Each point is reached from the start by the listed moves, each made 0, 1 or 2 times, or once backwards (-1), plus a little noise. Say if it took an odd or an even number of moves. Then give how often each move was made.
In the rows, 128 means zero.

Moves:
(1): [141 136 139 110 128 164]
(2): [146 142 111 134 100 132]
(3): [111 119 129 116 165 134]
Start: [127 129 135 120 130 142]
Points:
[159 145 146 111  90 168] -> even (1, 0, -1)
[ 87 107 165  74 233 186] -> even (1, -1, 2)
[104 118 144  79 204 191] -> odd (1, 0, 2)
[ 60  90 145 110 230 115] -> even (-1, -1, 2)
[121 132 131  85 174 194] -> even (1, 1, 2)

Moves:
(1): [119 114 125 130 123 117 153]
(2): [136 132 108 117 116 124 126]
(3): [161 144 147 146 127 153 147]
(4): [120 147 129 147 121 148 147]
(5): [143 133 113 152 126 136 124]
(6): [117 114 139 136 113 150 115]
Start: [121 139 130 119 123 121 121]
Points:
[195 120 117 152  80 151 168] -> odd (2, 2, 2, -1, 1, 1)
[148 178 110 107 106 118 197] -> odd (1, 2, 1, 1, -1, -1)
[109  95 111  63  87  96 112] -> even (1, 2, 0, -1, -1, 1)
[135 155 186 249  79 244 221] -> even (2, -1, 2, 2, 1, 2)

Moves:
(1): [118 133 131 128 116 141 117 138 148 139 121 151]
(2): [139 133 124  94 132 138 128 115 134 131 142 142]
(3): [113 145 121 111 120 137 132 129 128 122 125 110]
(4): [138 129 118 141 126 137 146 130 127 128 130 129]
(5): [125 130 140 126 114 126 137 150 117 133 126 127]
(6): [118 146 128 118 128 139 143 121 130 149 127 131]
(7): [118 133 113 124 128 132 120 131 132 136 112 140]
(8): [155 128 137 127 129 135 115 123 139 130 124 128]
(9): [121 124 113 132 115 124 139 126 129 117 114 120]
Start: [124 118 119 109 127 129 130 125 128 139 121 138]
Points:
[ 85 150 105  78 113 179 133 161 158 222 107 249] -> odd (2, 1, -1, 1, 1, 1, 2, -1, -1)
[121 150  46  76 135 177 145  99 150 147 102 160] -> odd (0, 1, 1, 2, -1, 0, 2, 0, 0)
[ 94 132  90 165  72 143 225 169 107 181  61 141] -> odd (0, -1, -1, 2, 2, 2, 1, 0, 2)

Moves:
(1): [141 115 126 137 129 125 119 127 124 120 110 117 113]
(2): [131 128 117 128 116 151 149 135 116 132 125 126 136]
(3): [142 128 133 138 140 129 152 123 137 115 133 129 124]
(4): [139 114 118 124 101 112 117 137 114 143 151 133 153]
(5): [131 126 132 139 124 139 124 117 111 135 128 134 122]
(6): [127 116 133 122 134 113 137 125 117 127 140 136 141]
(7): [119 125 124 129 156 142 113 139 147 100 124 138 127]
(8): [105 125 129 142 130 139 131 145 143 132 119 114 135]
(9): [126 134 122 134 133 127 122 125 131 130 126 127 147]
(10): [139 130 114 127 136 123 148 154 105 144 134 130 132]
(11): [119 121 120 123 125 139 127 115 140 137 124 118 130]
(12): [134 124 128 129 124 121 130 131 131 138 120 139 124]
Start: [130 131 127 128 130 123 128 117 130 120 147 130 114]
Points:
[194  79  93  84 101  50 201 153  46 189 249 187 182] -> even (-1, 0, 1, 2, 0, 2, 0, -1, -1, 2, 1, 1)
[117  92  99 120 102 106 134 199  46 161 223 176 221] -> even (-1, 1, -1, 2, 1, 2, 1, 1, 0, 1, -1, 0)
[ 66 121  84 138 105 226  79 139 173 123 128 143 173] -> even (-1, 2, -1, 1, 1, -1, 2, 1, 1, -1, 1, 1)
[181 139  87 154 195 195 226 213 112  69 151 155  94] -> odd (0, 2, 2, 0, 0, -1, 2, 0, -1, 2, -1, 0)
[192  61 113 116 144  90 156 116  76 121 180 175 115] -> even (1, 0, 1, 1, 1, 2, 1, -1, -1, 1, 1, 1)

Moves:
(1): [132 126 138 144 114 159 131 138 134 120 124 127 133 135 128 132 134 140
 128 127]
(2): [128 127 128 119 127 130 138 131 136 127 123 131 123 128 120 124 133 128
 132 134]
(3): [131 142 135 133 132 142 129 138 127 134 125 130 113 144 126 126 130 145
 126 130]
(4): [135 125 131 136 135 128 134 126 131 121 129 141 128 124 114 123 121 119
 118 118]
(5): [125 110 126 139 119 127 135 131 121 133 129 137 127 129 139 130 137 121
 134 104]
(6): [145 136 124 114 128 120 138 132 142 139 128 116 132 130 132 116 126 122
 126 135]
(7): [127 124 135 136 130 117 137 129 126 135 125 129 139 138 116 133 120 126
 130 123]
(8): [127 123 124 131 140 129 129 125 132 130 122 140 129 130 132 129 140 126
 128 127]
(9): [127 129 131 128 132 132 132 137 136 130 135 136 120 127 123 141 136 130
 124 139]
(10): [137 126 130 117 131 116 134 123 127 139 129 136 126 128 125 127 129 128
 127 132]
(11): [128 125 139 137 128 131 108 124 134 119 140 129 129 129 130 133 124 134
 135 127]
(12): [126 130 119 135 127 115 141 130 108 124 131 130 135 129 143 124 126 130
 144 115]
(13): [132 143 119 113 136 132 125 126 144 142 122 124 127 128 126 133 116 135
 138 136]
(14): [126 127 125 124 129 123 144 137 106 143 137 127 140 116 119 118 135 127
 135 127]
(15): [127 106 133 138 129 123 139 132 130 132 128 143 111 122 123 133 133 125
 134 137]
(16): [120 124 138 133 132 129 130 119 118 129 129 135 133 125 144 130 137 117
 136 120]
(17): [126 136 122 112 123 133 112 142 111 125 134 113 131 137 148 123 128 120
 126 146]
(18): [127 132 126 120 135 146 133 120 147 136 134 119 123 135 119 123 125 126
 126 143]
Start: [124 125 131 125 134 134 125 122 131 136 133 120 123 124 107 123 111 139
 140 125]
Points:
[ 82 103 188 107 155 144 104 113 109 160 163 120  87 132  90 122 115 137
 187 197] -> even (-1, 2, 1, -1, -1, -1, 1, -1, -1, 0, 2, -1, 0, 1, 2, 2, 1, 1)
[147 121 137  24 152  75 193 132 129 216 151  76 105 159 101  82 107  81
 142 249] -> even (-1, 1, 0, -1, -1, 2, 2, -1, 0, 2, -1, 0, -1, 0, 2, 1, 2, 2)
[149 104 166 163  71 209  74 204 139 102 141 111 103 183 162 142 147 161
 107 131] -> odd (2, 0, 1, 0, 2, 1, 0, 0, 1, 0, 1, -1, -1, -1, 0, -1, 2, -1)
[124  94 125 125 123  97 158 124  49 168 161 124 162 100 169  79 169 125
 190  83] -> odd (0, 0, 0, -1, 1, 1, -1, 1, -1, 1, 1, 1, -1, 2, 0, 1, 0, 0)

Moves:
(1): [135 120 118 129 118 128 143 124 121 129 128 125 129 126 131 118 120 121
 120 117 130 128 126 135 121]
(2): [116 134 134 129 125 132 133 129 128 131 107 130 122 124 131 128 122 124
 133 129 120 124 131 129 125]
(3): [126 133 123 123 116 129 131 129 137 117 123 123 132 135 127 130 129 125
 125 136 125 136 121 139 126]
(4): [139 132 128 123 127 131 124 132 130 133 122 121 128 133 122 128 132 126
 124 124 126 132 116 131 119]
(5): [128 132 129 127 121 137 129 129 135 125 132 134 122 127 117 128 135 128
 136 133 124 125 122 125 121]
(6): [129 126 132 129 141 136 126 135 139 129 125 116 130 124 128 140 128 120
 119 151 127 130 142 127 125]
(7): [116 126 118 128 125 121 131 126 119 126 131 130 124 126 132 118 132 126
 129 128 125 135 131 122 127]
(8): [132 128 123 124 128 123 137 128 126 133 128 128 123 134 140 116 128 137
 124 123 128 132 138 128 132]
(9): [113 121 145 128 127 141 119 134 132 120 127 127 124 132 122 119 117 122
 134 122 117 134 126 130 133]
(10): [132 128 125 138 132 137 127 130 124 129 126 128 124 131 127 126 118 128
 126 133 125 125 114 121 135]
(11): [135 122 121 130 134 133 131 125 128 117 123 135 134 128 121 123 127 128
 130 129 121 120 137 132 129]
(12): [129 130 123 135 131 141 112 121 133 132 115 114 108 136 126 137 140 131
 119 125 136 138 137 121 129]
(13): [123 122 122 138 129 120 124 138 120 120 135 118 130 147 124 129 135 135
 130 131 123 117 134 138 133]
(14): [132 130 119 131 129 126 124 133 129 134 130 118 131 125 135 117 124 133
 132 129 134 125 124 134 120]
(15): [133 123 126 133 128 122 133 128 128 145 123 131 128 126 140 122 124 120
 130 115 126 120 124 138 134]
(16): [134 131 124 130 127 120 132 119 131 130 127 121 121 130 134 132 120 129
 126 117 120 129 126 140 133]
(17): [120 119 129 129 131 128 133 121 130 122 130 128 137 124 114 122 123 140
 117 121 115 126 119 144 125]
(18): [130 132 132 127 127 127 112 129 130 142 126 135 138 136 129 124 125 133
 126 132 123 116 130 121 127]
(19): [136 106 129 129 120 135 123 140 123 123 127 138 119 121 136 134 128 120
 120 119 119 130 114 121 136]
(20): [119 140 120 130 132 135 134 124 118 114 135 134 121 130 138 127 134 131
 129 124 124 130 117 133 122]
(21): [121 129 129 125 129 118 129 129 136 121 127 116 121 132 127 125 121 134
 125 120 132 109 111 132 135]
(22): [134 133 132 129 124 126 127 129 126 126 128 132 117 133 132 129 130 125
 128 137 131 129 132 130 133]
(23): [138 125 113 127 121 118 138 141 133 122 138 138 125 135 125 115 123 126
 124 115 135 127 131 145 124]
(24): [131 145 130 136 118 133 132 132 135 126 120 126 134 115 131 122 127 123
 120 142 125 128 128 121 133]
Start: [123 126 131 129 126 131 135 137 134 130 115 129 123 114 115 140 136 136
 136 125 134 124 143 127 121]
Points:
[111  97 129 151 174 221 148 158 148  60  74 102  79 153  98 131 103 148
 125 119  11 147 104 225 111] -> even (-1, 2, 1, 2, 1, 2, -1, 2, 2, 2, 2, 0, 1, 1, 0, 2, 2, -1, 1, 2, -1, 0, 0, -1)
[115  53  77 207 104 203 176 187 190  70  49  67  69 139  68  74  72 104
  82  77  52  85 108 249 125] -> even (2, 2, 1, 0, 2, 2, 0, 0, 2, 2, 2, 2, 2, 1, 2, 1, 2, -1, 1, 0, 1, -1, 2, 1)
[134  24 102 134 132 172 129 198 167 137 126 125  52  98 150  75 113  93
 138  93 137 142 146 108 145] -> even (0, -1, 0, -1, 2, 2, 2, 2, 2, 1, 1, 1, -1, 2, 2, -1, -1, -1, 2, -1, 1, -1, 1, -1)
[130  50 135 119 104 117 100 132  79 139 146 154 121 159 161 126 134 164
 120  71  95 144 169 115 150] -> odd (1, -1, 0, -1, -1, -1, 0, 2, 1, -1, 0, 0, 1, 0, -1, 1, 0, 2, 2, 0, -1, 0, -1, -1)
[174  26  51 159 122 154 128 158 107  85 117  80 158 178  72  96 124 172
  76 124 112 141 131 190 107] -> odd (2, -1, 2, 1, -1, 0, 0, 1, 0, 2, 2, 1, 2, 2, -1, -1, 2, 0, 1, -1, -1, 0, 0, -1)
[ 96  88 127 131 141 140 118 147  97 158  93 153  32 114 206 142 130 126
 101  96 131 142 150  51 162] -> odd (0, 1, -1, -1, -1, 1, 2, 2, 0, 1, -1, 1, -1, -1, 0, 0, -1, 1, 2, 1, 1, 0, 0, -1)
[ 43 106  99 173 197 140 130  95 107 110 120 119 108 141 101 100 145 188
 139 114  92  38 128 147 127] -> even (0, 0, -1, -1, 1, 1, 2, 0, 0, 1, 2, 1, 1, 0, 2, -1, 2, 1, -1, 2, 2, 0, -1, -1)
[ 78 128 120 178 116 141 140  98  63 115  92 133 102 106 121 117 150 145
 113 118  97 146 144 128 121] -> even (1, 1, -1, 0, -1, -1, 2, -1, 0, 0, 0, 1, 1, 0, 0, 0, 2, 0, 0, 1, -1, 2, -1, 1)
[146 223 116 125 104 122 148 122 172 157 137  97 136 141 180 108 130 165
 142 174 105 106 106 179 101] -> even (0, -1, 2, 0, 2, 1, -1, 2, 0, 0, -1, -1, 0, 2, 1, 2, 0, 2, -1, 2, 0, 1, -1, 1)

Moves:
(1): [128 128 133 122 124 130 130 125 133 126 128 140 118 140 127 122 132 129
 126 125 130 130 124 137 136 140 118]
(2): [138 116 119 129 133 122 135 124 127 134 124 135 128 110 130 135 123 128
 130 124 124 119 134 125 131 122 136]
(3): [118 135 127 119 139 131 124 114 139 119 135 122 134 128 126 119 117 119
 129 122 122 120 138 124 123 115 121]
(4): [111 117 119 135 128 132 141 143 120 128 131 131 133 142 127 138 134 127
 109 118 113 127 115 112 127 114 117]
(5): [128 140 122 133 146 129 135 121 122 120 132 135 128 124 126 131 126 131
 135 130 132 139 127 143 132 131 110]
(6): [129 124 119 138 134 117 127 124 124 128 129 130 116 138 139 120 135 132
 135 135 134 121 121 113 137 115 130]
(7): [123 131 119 128 125 138 123 131 130 131 135 132 132 118 121 130 128 134
 130 136 123 117 129 127 122 129 122]
(8): [123 127 128 120 127 132 122 142 122 132 128 120 129 124 129 124 118 126
 129 125 126 122 137 129 125 132 141]
(9): [150 121 132 138 136 127 130 141 123 128 125 140 118 121 134 118 132 118
 113 120 134 136 130 123 134 150 144]
(10): [124 118 118 120 134 119 126 125 140 121 125 118 135 121 128 139 131 129
 133 139 131 121 111 135 123 127 117]
(11): [127 134 128 140 143 120 131 114 135 140 139 116 134 120 135 137 134 125
 128 121 134 128 122 134 134 128 109]
(12): [132 123 116 128 129 130 126 122 134 128 128 131 118 128 135 140 124 132
 118 125 121 134 128 126 132 126 130]
(13): [119 114 126 126 132 123 134 126 126 139 131 125 126 118 111 122 116 127
 124 131 130 126 113 117 137 126 147]
(14): [135 137 125 124 128 125 125 131 121 128 135 125 138 133 130 130 128 119
 132 129 129 136 128 131 131 130 127]
(15): [141 140 136 129 132 131 153 121 139 125 133 135 127 127 130 142 137 139
 130 121 146 139 121 133 135 136 122]
(16): [122 130 123 131 120 129 121 123 128 130 122 120 134 129 126 123 121 127
 127 126 131 120 132 122 121 129 121]
(17): [131 119 138 121 134 114 142 133 116 124 130 149 116 125 129 133 120 113
 111 128 139 116 136 126 122 122 155]
(18): [126 131 128 127 124 117 134 129 123 132 123 129 120 120 139 134 139 134
 115 139 120 127 121 119 139 134 112]
(19): [127 122 129 127 121 137 127 132 131 123 135 123 125 124 129 124 124 122
 139 118 128 137 132 125 119 125 135]
(20): [127 121 135 135 131 128 130 126 130 130 136 128 131 135 126 132 118 129
 134 136 138 133 138 125 130 129 121]
(21): [111 137 134 137 132 133 123 129 132 129 125 138 134 131 138 140 126 114
 141 133 137 125 130 121 131 128 121]
(22): [110 137 116 144 130 125 127 108 134 117 134 119 145 123 125 120 142 131
 129 123 129 134 128 144 138 131 109]
(23): [128 131 125 147 133 132 139 121 133 118 125 120 124 133 133 130 124 116
 137 134 118 117 130 138 124 130 112]
(24): [125 115 125 127 123  99 119 118 118 127 142 143 121 112 131 142 119 134
 126 116 111 113 120 101 140 132 127]
Start: [128 119 130 149 111 113 135 134 144 137 106 117 130 130 119 125 150 128
 148 141 138 141 129 131 129 119 121]
Points:
[ 86  87 105 134  71 195 173 183 155 164  87  94 146 134  88 131 116 121
 133 136  55 119 138  78 101  60 119] -> even (0, 2, 1, 2, -1, -1, 1, 0, -1, -1, -1, 0, 1, 0, 0, 0, -1, 1, 1, 0, 0, -1, 1, -1)
[110 131  90 153 162 111 110 150 159 125  73   7 153 116 151  86 118  42
 164 178 118  53 138 126  75 100  87] -> odd (-1, 0, 2, 0, 0, 1, 0, 2, 1, 2, 1, -1, 0, 1, -1, 2, 0, 1, 0, -1, 0, -1, 2, -1)
[ 92 129 118 198 104 149 115 120 141 109  99  17 108 164 135  34 134 111
 214 153 131 138 185 170  94  70 143] -> odd (-1, -1, 0, -1, 0, 2, -1, 2, -1, -1, 0, 0, 0, -1, -1, 0, 0, 0, 2, 0, -1, 1, 2, -1)
